Each row of a before or after table is a point. One or more steps were done to the points. Then noise was added and the rows were shuffled. The steps act on how far a point lies along the listed directions, d1 being the first. Name the steps. A step turns or swaps two directions, mirrors them in a line or flattens them onto one, adds a multiple of one to another, or multiplies one. Angles are multiples of 10 degrees, from the lower direction toward the higher: turns from -170 to 170, lines from 10 to 170 but not 90. Use the fewest steps. Two steps may share a direction if one is a turn and the other turns, adds or multiplies; they go together, in the order done. Otherwise the lowest direction goes first.

Directions:
(1): [11 45]
(2): [ 45 -11]
Before (12 x 2)
[[-16  -7]
 [-14 -13]
 [  0   2]
 [ 60  16]
 [  9  11]
 [ 20  23]
 [ 27 -23]
 [ -1  -2]
 [ 10 -46]
 [  1   6]
 [  4 -22]
 [ 21  27]]
After (12 x 2)
[[ 16 -33]
 [ 17 -27]
 [-16  10]
 [ -3   1]
 [-14  15]
 [ 10 -12]
 [  0  -3]
 [ 17  43]
 [  8  22]
 [ 57 -25]
 [ -1  -4]
 [ 29  21]]
Steps: mirror d1 and d2 in the line at 80 degrees

Directions:
(1): [ 30 -12 -27  40 -13  48]
(2): [ 49 -26   4 -52   4  10]
(3): [-7 19 52 -1 23 46]
(4): [ 49  22  24  32  14 -35]
(5): [  9  43   7 -16 -60   6]
(6): [  6  49 -42 -17  36   9]
Before (9 x 6)
[[  1  -9  12  -4   2  36]
 [ -7 -13  10  -4   3  -3]
 [-26  23   9 -14  -1  -4]
 [ 20 -11   8  -8 -16  11]
 [ 17  -6  10  30   9   4]
 [-10  -1  -3  -2  11  13]
 [-44  18  24  -5 -22  -9]
 [-16   7   1  24 -13  -2]
 [  8  -1  17   7  -4   5]]
After (9 x 6)
[[-20   9 -13  22   3   6]
 [-39   4  23 -19   0 -14]
 [ 15  -7 -17 -12   8  23]
 [-60  26   7 -23  10 -12]
 [ 23   3  -5  32  18  16]
 [  3  17   2 -12   5  -7]
 [ 16   7   6   0  -6  41]
 [  5   4  -2   2  17  12]
 [  1   6  12   3 -13   7]]
Steps: multiply d1 by 1.6; mirror d4 and d5 in the line at 150 degrees; multiply d6 by -1

Directions:
(1): [ -8  29 -19   8 -31  28  22  36  29   9  17  24]
(2): [-35  -8 -14 -43   5 -34  33  15 -19  17   8   3]
(3): [  2  38   5   9 -17  18  30 -30 -49   4   3 -14]
(4): [-17 -15  39  17 -26 -13 -10  -6 -18   7   8  52]
(5): [ 60  24  10  -8   5 -38   7  12   0   8  17  14]
(6): [ 13  -1  25 -40   8  39 -13   4  -2  46 -16   6]
Before (11 x 12)
[[-15  -1  10 -16  21  37   2  12  26 -19 -24 -40]
 [ 11 -20  13  50 -14 -34 -23  16  36 -19   3  37]
 [-37 -57 -24 -56  37  -8  -5  -1  21   2 -23 -37]
 [ 50   2 -19 -34  12  17 -18  19  47  20  -3 -13]
 [ 21  19  19  30 -15 -19 -18   4  18  10  12  49]
 [ 47  15  24  -3  11  -6  -7 -26  -4 -14  -7  -9]
 [-12  11   0 -10   7   8  29  10 -20  10  38  -2]
 [-18  -5  32 -30 -18   6   0  12  -7  39   2  28]
 [ 37  14  -5  16  -5 -21  -2  11   4  17  -6  14]
 [-57 -10 -10  26 -32  -7  46  -4 -43   3  13  20]
 [ 10  -4   3  21  -7 -38 -11  26  33   8  19  45]]
After (11 x 12)
[[-19   2   2   2   4 -12  22   7 -20  -8  40   7]
 [ 37  11 -13  -1   8 -28   3   9  -2  18 -11  -2]
 [-55 -15 -45  26 -22  -7  39  32  14 -12  17  10]
 [ 21   8 -22 -32  23 -12  -1  35  36  33   4   3]
 [ 40 -11  31 -40  13  -7 -16 -33 -32  35 -13  -6]
 [-34 -44  54  -4 -25  38 -27 -19  -9  26 -14  47]
 [-12  37  -1 -20 -27  24  32  11 -10  27  10  -4]
 [ 30  -6 -22 -18  26   4 -12  40  62  17 -14 -16]
 [ 31  35 -33 -18  23  -9   7  16  31  15   4 -17]
 [-23 -16  50  -6  13  12  -7 -20 -16 -18 -25 -17]
 [ 49  22  18  14   5  -5  -4 -21   8 -23  -1  -3]]
Steps: turn d1 and d2 by 60 degrees; turn d1 and d4 by -120 degrees; turn d3 and d6 by -60 degrees

Directions:
(1): [ 18  -6 -53  -9  25 -11  -7 -43  16 -16  -6  -3  -8  14   2 -15  24 -26
  10  -8   1 -11  -8  46]
(2): [  5  -1  27 -12  39 -10   7  37   7 -21 -51  -4 -20 -32  30  -8  16 -28
   0  -4   3  -1  13   1]
(3): [  0   1  27   7  10 -17 -26 -14  46 -11  -3  20  -8  26 -30   7  24   4
 -33 -26  17  35   9 -17]
(4): [ 24  -2  -3  -2 -23  -4  13  27  -9 -20  28  23 -31  -5 -15 -26   4 -24
 -50  -4 -23 -18 -31   1]
(5): [-13 -31  18  20  22   9  15   3  14 -11  21 -49 -35  15 -19  33  14  -1
  12  18 -33  -4 -12   3]
(6): [-17   8  -5 -12 -22 -28  -2  -8   7 -12 -20 -22 -14  21 -15 -24  10  11
   1  17   9 -60  28 -36]
Before (14 x 24)
[[  7  -6 -19  -5   1   6   7 -23  -6 -13  11   5  -6   4   4 -13  -5 -19
   -5 -10 -10 -10  -1  24]
 [ -7  11 -11   4 -33  -1  18   2 -12  -9  18   8   0   6 -10 -16 -17  10
  -17  20  -6 -31 -19 -14]
 [  3  11  -2 -11  -2  -5   6  25 -15 -15 -13  32  -3 -27  23 -31   0  -9
  -12   5   3  -7  15  -2]
 [ -9  18  -1  -3 -43  -7 -13 -14  16  15   7  25  16  30 -18  -5  -3  24
  -23   0  17  -9  13 -29]
 [  2  -9 -17   4  -9   4  -8 -23  -4   6  25  -2   3  14  -1   6  -2   3
   17   6 -14  13 -10  10]
 [ -6  15  14  -4  14   8 -18 -17  12  15  -9 -15  29   8   5  21  -5  25
   25 -12  23  27  13  -1]
 [-27 -20 -14  -4  14 -12  -5 -19  12  -8 -11 -49 -19  27  -9  24   2  14
   45  16   1 -16  22  -9]
 [-13  26 -24 -11 -38  -6  10  -6 -38  26 -15 -17  28   2  13  -9 -21  41
   28  36  20 -37  15 -22]
 [  6  -9  20   7  19   2   7   2  33  -9  -4  20  -8   3   3   8  15 -19
  -15  -2  -1  29  -6   8]
 [-16   1  20  14   2   0   0  -5   5  13   9 -11  16   7   1  28   5  20
    6   0  -1  16  14  -9]
 [-14 -11  -7  26  18  28   0 -18   9  32  42 -21   5   8 -23  31  -7  26
   21  17  -6  29 -10  17]
 [-23 -14  25  19   7  22   4  -3  -1  24  30 -34   5   2 -10  50  -2  24
   17  13   0  35   9 -10]
 [ -9  22  19  -9 -52  -3  -1  15  -7  -1  16  33  14  15 -25 -18 -21  34
  -30  -4   8 -10   3 -47]
 [-20  -2  23  16  -4  24  -2   4   9  30  14  -3  14  -2 -15  29 -14  18
    2  -6  22  29   2   2]]
After (14 x 24)
[[  7  -1 -19  -7  -2   2   3 -28  -2 -11   9  11  -2   7   3 -19  -5 -19
   -8 -13  -3  -8   4  23]
 [-18   2  20  15   3   0  -3  -6   4  16   9  -7  18   4   1  28   5  19
    6  -6   2  22  13  -9]
 [ -6   8   0  -9  -1 -12   5  24  -7 -21 -16  17 -13 -14  13 -31   6  -8
   -9  13   1 -25  21 -11]
 [-19  -6   2   5 -32   2  10  -9   9   9  18 -21 -11  34 -21   9   0  22
    1  24 -12 -37   3 -24]
 [-20   2  24  13  -9  16  -8   1  17  26   7   3  12   4 -21  24  -8  23
   -8 -12  30  24  12 -11]
 [ -2   5  -8  20  13  18 -16 -22  12  34  32  20  23   3 -22  16  -8  25
    1   0  17  48  -8  14]
 [ -8  20 -27  -7 -33   5  14  -1 -49  33  -7 -21  28  -7  19   2 -28  37
   35  39  11 -29   3 -10]
 [-21   2  17   0 -44   6  19  19 -11  -6  29  -8 -10  19 -31  -7 -16  34
  -10  19 -20 -38   0 -47]
 [  6  -1 -15   1 -13   3 -17 -26  -2   6  22  12  11  13   0   1   0   9
    9  -6  -3  22  -2   7]
 [ -9 -22 -20   1  26  15   1 -10 -11   7   4 -27   0   0  18  41 -13   6
   55   8  -6  28  -5  30]
 [-14  11  17  -6  13   4 -20 -21  18  10 -12 -26  23  17  -3  19   1  25
   25  -5  25  16  18  -9]
 [  1 -10  25   6  19  -4   3  -3  39 -14 -10  15 -13   9  -3   2  18 -18
  -18  -3   2  17   1  -2]
 [ -3   6 -11   5 -27  11  24   3 -18  -5  28   7   1  -4   2  -9 -22   6
   -9  21 -12 -21 -28  -4]
 [-10  -4  23  15   3  22  -8  -6  -1  32  23   0  25  -6  -2  41  -5  22
    5  -6  17  60   9  -6]]
Steps: turn d3 and d6 by 50 degrees; turn d5 and d6 by -70 degrees
